Each row of a before or after table is a point. The points were changed in one or more steps. Then noise was added and the rows were shuffled. The steps act on how far a point lies along the listed directions, d1 being the first. Write out the steps. A step turns or swaps two directions, mirrors them in a line or flattens them onto one, adds a multiple of one to another, or multiplies one. Angles are multiples of 10 degrees, from the lower direction toward the higher: turns from -170 to 170, lines from 10 to 170 but not 90. Use the fewest steps. Two steps may share a direction if one is a turn and the other turns, adds or multiplies; they go together, in the order done. Otherwise the lowest direction goes first.

Directions:
(1): [0.41 0.02 0.23]
(2): [ 0.21  0.15 -0.39]
(3): [ 0.10 -0.44 -0.12]
Before (12 x 3):
[[-0.28 -0.04 -0.04]
 [-0.10  0.30 -0.27]
 [-0.27  0.35 -0.42]
 [-0.26 -0.03 -0.02]
 [-0.24 -0.31 -0.41]
 [ 0.20  0.05 -0.11]
 [-0.37  0.41 -0.10]
 [-0.12  0.01  0.12]
 [ 0.04 -0.27  0.37]
 [ 0.40  0.18 -0.58]
 [-0.40 -0.49 -0.15]
 [ 0.03 -0.26 -0.01]]
After:
[[ 0.07  0.23 -0.14]
 [-0.29  0.31  0.58]
 [-0.34 -0.13  0.20]
 [-0.16 -0.08 -0.20]
 [-0.19 -0.04 -0.21]
 [ 0.40  0.03 -0.25]
 [-0.22  0.27 -0.52]
 [-0.39  0.33 -0.24]
 [-0.39 -0.40  0.01]
 [-0.56 -0.16  0.13]
 [ 0.00 -0.11 -0.13]
 [ 0.01  0.09  0.20]]
Steps: turn d2 and d3 by -140 degrees

Directions:
(1): [-0.01  0.09  0.10  0.60  0.10  0.23]
(2): [ 0.27 -0.44  0.02  0.01 -0.29  0.29]
Before, 14 rows:
[[ 0.01 -0.11 -0.12 -0.27 -0.13 -0.16]
 [-0.17  0.03 -0.02 -0.02  0.07 -0.24]
 [-0.20  0.33 -0.11 -0.55  0.11 -0.31]
 [ 0.32 -0.40 -0.10 -0.42 -0.13 -0.06]
 [ 0.20 -0.61  0.18  0.25 -0.30  0.54]
 [ 0.44 -0.24  0.27  0.33 -0.34  0.34]
 [-0.26  0.53  0.05 -0.01  0.18 -0.24]
 [ 0.30 -0.43  0.06 -0.50 -0.34 -0.02]
 [-0.18  0.76 -0.19 -0.17  0.44 -0.38]
 [ 0.02 -0.10 -0.03 -0.25 -0.02 -0.19]
 [ 0.21 -0.25  0.08  0.24 -0.19  0.39]
 [ 0.23 -0.34 -0.07 -0.44 -0.24  0.10]
 [-0.03  0.07 -0.10 -0.16  0.13 -0.23]
 [-0.15  0.14 -0.11 -0.27  0.15 -0.21]]
After, 14 rows:
[[-0.04  0.19  0.06  0.51  0.21  0.16]
 [-0.08  0.22 -0.04 -0.53 -0.05 -0.30]
 [ 0.07  0.17  0.05  0.60  0.30 -0.02]
 [ 0.42 -0.21  0.26  0.32 -0.36  0.37]
 [-0.15  0.15 -0.04  0.26  0.16 -0.10]
 [-0.08  0.14 -0.03 -0.01  0.22 -0.23]
 [-0.15  0.02  0.01 -0.05  0.07 -0.24]
 [ 0.23 -0.26  0.10  0.28 -0.17  0.36]
 [-0.12  0.12  0.00  0.12  0.17 -0.11]
 [-0.04  0.24  0.27  0.68  0.24  0.09]
 [-0.03  0.47 -0.26 -0.75  0.18 -0.45]
 [-0.27  0.51 -0.05 -0.18  0.22 -0.32]
 [ 0.14 -0.41  0.24  0.52 -0.21  0.57]
 [-0.22  0.19 -0.06 -0.12  0.21 -0.19]]
Steps: mirror d1 and d2 in the line at 60 degrees

Directions:
(1): [ 0.36 -0.17 -0.32  0.06 -0.45  0.19  0.19  0.35  0.01]
(2): [-0.04  0.21  0.31  0.37 -0.29  0.42 -0.19 -0.16  0.25]
(3): [-0.25  0.20 -0.37 -0.36  0.06  0.51 -0.06 -0.09 -0.12]
(4): [ 0.03  0.13  0.38 -0.37 -0.10  0.08  0.57 -0.04  0.12]
(5): [-0.31 -0.37 -0.24  0.26  0.14  0.08  0.36 -0.19  0.34]
Before, 10 rows:
[[ 0.41 -0.29 -0.07 -0.30 -0.56  0.10  0.45  0.26  0.10]
 [ 0.57  0.10 -0.19  0.00 -0.04 -0.01 -0.18  0.31 -0.08]
 [ 0.10  0.13  0.22 -0.34 -0.06 -0.18  0.01  0.31 -0.18]
 [ 0.11  0.10  0.01  0.19 -0.10 -0.04 -0.07  0.22 -0.10]
 [ 0.23  0.39  0.42  0.16 -0.17 -0.04 -0.49 -0.01 -0.04]
 [-0.27 -0.16  0.10  0.34  0.05 -0.18  0.03 -0.15  0.24]
 [-0.33  0.10  0.32  0.73 -0.24  0.25 -0.21 -0.16  0.26]
 [-0.45 -0.16 -0.29  0.31  0.30  0.05  0.33 -0.20  0.28]
 [-0.12  0.68  0.71 -0.02 -0.30  0.62 -0.26 -0.10 -0.06]
 [ 0.30  0.19  0.24  0.18  0.01 -0.17 -0.32  0.09 -0.05]]
After, 10 rows:
[[ 0.11  0.44  0.86  0.48 -0.29  0.10 -0.53  0.00 -0.02]
 [-0.44 -0.02 -0.16  0.07  0.08  0.13  0.00 -0.24  0.18]
 [-0.45  0.23  0.23  0.37 -0.23  0.56 -0.07 -0.21  0.22]
 [ 0.10  0.38 -0.02 -0.18  0.03  0.24 -0.30  0.01 -0.12]
 [ 0.03  0.22 -0.04 -0.04 -0.09  0.17  0.01  0.17 -0.14]
 [ 0.08  0.54  0.18 -0.09 -0.14  0.28 -0.44 -0.06 -0.10]
 [ 0.07  0.09 -0.02 -0.10 -0.01 -0.23 -0.29  0.37 -0.26]
 [ 0.45 -0.45 -0.44  0.15 -0.47 -0.08 -0.15  0.31  0.01]
 [-0.41 -0.17 -0.14  0.24  0.28 -0.02  0.48 -0.18  0.37]
 [ 0.49  0.19 -0.15 -0.27 -0.05  0.24  0.02  0.25 -0.08]]
Steps: turn d3 and d4 by 140 degrees

Directions:
(1): [ 0.73  0.02 -0.38  0.02 -0.08 -0.14  0.18 -0.16  0.08  0.24  0.21 -0.04]
(2): [-0.03  0.47 -0.04 -0.02  0.07 -0.17  0.11 -0.03  0.32 -0.60  0.38  0.06]
(3): [ 0.01  0.45  0.01  0.02  0.22  0.28 -0.22 -0.35  0.35  0.30 -0.29  0.28]
(4): [-0.15  0.18  0.39  0.25  0.13 -0.08  0.14  0.06 -0.06  0.49  0.56 -0.01]
(5): [-0.16 -0.31 -0.24  0.00  0.15  0.01 -0.49  0.00  0.45  0.09  0.28 -0.38]
(6): [ 0.02 -0.32  0.04  0.54  0.16 -0.17 -0.15 -0.50 -0.16 -0.23  0.06  0.27]
Before, 10 rows:
[[-0.58  0.08  0.10  0.12  0.34  0.14 -0.63 -0.37  0.69 -0.26  0.18  0.00]
 [ 0.43 -0.38  0.04  0.37  0.25 -0.12 -0.21 -0.54 -0.26 -0.06  0.06  0.10]
 [-0.42  0.18  0.41 -0.06  0.10  0.18 -0.26  0.55  0.35  0.58  0.38 -0.44]
 [ 0.07 -0.04 -0.11  0.20  0.18  0.17 -0.34 -0.20  0.36  0.10  0.35 -0.15]
 [-0.46 -0.10  0.49 -0.15  0.22 -0.02  0.01  0.47 -0.03  0.20  0.33 -0.29]
 [ 0.36  0.14 -0.20  0.39  0.01 -0.11  0.10 -0.31 -0.13  0.21  0.06  0.49]
 [-0.01 -0.53 -0.05 -0.08 -0.10  0.01  0.26  0.14 -0.48  0.51 -0.38 -0.17]
 [ 0.38  0.20 -0.13  0.10 -0.10 -0.14  0.17 -0.17  0.09 -0.29  0.23  0.07]
 [ 0.08  0.06  0.00  0.44  0.16  0.08 -0.33 -0.16  0.39  0.12  0.60 -0.07]
 [ 0.04  0.29  0.26  0.14  0.21  0.20  0.00 -0.23  0.33 -0.18  0.36  0.12]]
After:
[[-0.19  0.03  0.38  0.40  0.18  0.09  0.05 -0.14 -0.13  0.14  0.34  0.12]
 [-0.10  0.27  0.50  0.49  0.02  0.13  0.08 -0.04 -0.19  0.08  0.25  0.33]
 [-0.12 -0.08 -0.12 -0.27  0.05  0.06  0.12  0.15  0.00  0.24 -0.34 -0.17]
 [ 0.54  0.26  0.10 -0.26 -0.02 -0.05  0.52  0.26 -0.20  0.33  0.16 -0.01]
 [ 0.43  0.17  0.35  0.22 -0.29 -0.23  0.60  0.40 -0.53  0.27  0.48 -0.04]
 [-0.37 -0.04  0.01  0.27  0.05  0.00 -0.25 -0.17 -0.11 -0.26 -0.35  0.48]
 [ 0.18 -0.03  0.29  0.20  0.11  0.08  0.14 -0.17 -0.13 -0.27  0.19  0.17]
 [-0.09  0.18  0.35  0.19  0.45  0.22 -0.42 -0.46  0.01  0.03 -0.28  0.22]
 [-0.36  0.06  0.12 -0.04 -0.02  0.17 -0.16 -0.02  0.11 -0.26 -0.15  0.01]
 [ 0.29 -0.05  0.16  0.55  0.14 -0.27  0.15 -0.47  0.03  0.31  0.75  0.16]]
Steps: multiply d1 by -1; multiply d2 by 0.4; mirror d3 and d6 in the line at 60 degrees; turn d4 and d5 by -80 degrees

Directions:
(1): [-0.13  0.45 -0.25 -0.10 -0.25  0.22  0.66  0.23  0.23  0.22  0.01 -0.08
  0.05  0.17]
(2): [-0.12  0.03  0.05  0.08  0.24 -0.43  0.43  0.10  0.07 -0.33 -0.19  0.39
  0.21 -0.47]
Before, 10 rows:
[[ 0.06  0.04 -0.22 -0.33 -0.28  0.17  0.18  0.17  0.02  0.24 -0.06 -0.26
  -0.09  0.28]
 [-0.06 -0.28  0.18 -0.19  0.05 -0.32 -0.22 -0.15 -0.09 -0.37  0.01  0.35
   0.09 -0.32]
 [-0.14  0.00 -0.12  0.07  0.09 -0.12  0.36 -0.03  0.00 -0.42 -0.05  0.38
   0.22 -0.34]
 [-0.18  0.19 -0.15 -0.11 -0.14 -0.11  0.52  0.23  0.30  0.11 -0.07  0.41
   0.14  0.03]
 [-0.10  0.09  0.02 -0.19  0.21  0.09  0.22  0.11  0.10  0.13 -0.04  0.16
   0.02  0.05]
 [ 0.33 -0.51  0.08  0.10 -0.03  0.12 -1.26 -0.42 -0.37  0.12  0.27 -0.36
  -0.38  0.52]
 [-0.10 -0.04 -0.26  0.01 -0.08  0.02  0.05 -0.06  0.03  0.05 -0.11  0.16
  -0.11 -0.09]
 [-0.15 -0.24  0.15  0.15  0.51 -0.43 -0.09  0.05 -0.19 -0.46 -0.16  0.25
   0.16 -0.52]
 [-0.10  0.53 -0.13 -0.04 -0.28  0.31  0.74  0.39  0.30  0.12 -0.02 -0.19
  -0.15  0.26]
 [-0.01  0.09 -0.37 -0.15 -0.30  0.58  0.24  0.14  0.16  0.59  0.14 -0.60
   0.07  0.48]]
After:
[[ 0.14 -0.32 -0.15 -0.07 -0.14  0.54 -0.48 -0.10 -0.08  0.51  0.18 -0.64
  -0.06  0.47]
 [-0.24  0.08 -0.02  0.12  0.37 -0.40  0.40  0.22 -0.05 -0.39 -0.20  0.28
   0.25 -0.52]
 [-0.01 -0.17  0.12 -0.18  0.30  0.06 -0.18 -0.05 -0.05  0.10  0.01  0.11
  -0.08  0.08]
 [ 0.03 -0.44  0.18 -0.03  0.08 -0.18 -0.58 -0.14 -0.05  0.00  0.00  0.31
  -0.02  0.03]
 [ 0.18 -0.22 -0.08 -0.31 -0.17  0.15 -0.27  0.02 -0.12  0.16  0.00 -0.24
  -0.14  0.26]
 [-0.05 -0.14 -0.18  0.02 -0.06  0.00 -0.09 -0.10  0.00  0.05 -0.09  0.14
  -0.16 -0.07]
 [-0.14  0.05  0.01 -0.27 -0.09 -0.24  0.37  0.04  0.09 -0.32 -0.02  0.39
   0.20 -0.32]
 [ 0.20 -0.35  0.34  0.06  0.04  0.18 -0.83 -0.12 -0.18 -0.05  0.07 -0.31
  -0.41  0.27]
 [-0.04 -0.24  0.01  0.08  0.16 -0.15 -0.09 -0.20 -0.13 -0.48 -0.03  0.32
   0.17 -0.38]
 [-0.15  0.76 -0.58 -0.07 -0.47  0.29  1.02  0.31  0.33  0.41  0.13 -0.16
  -0.05  0.53]]
Steps: mirror d1 and d2 in the line at 110 degrees
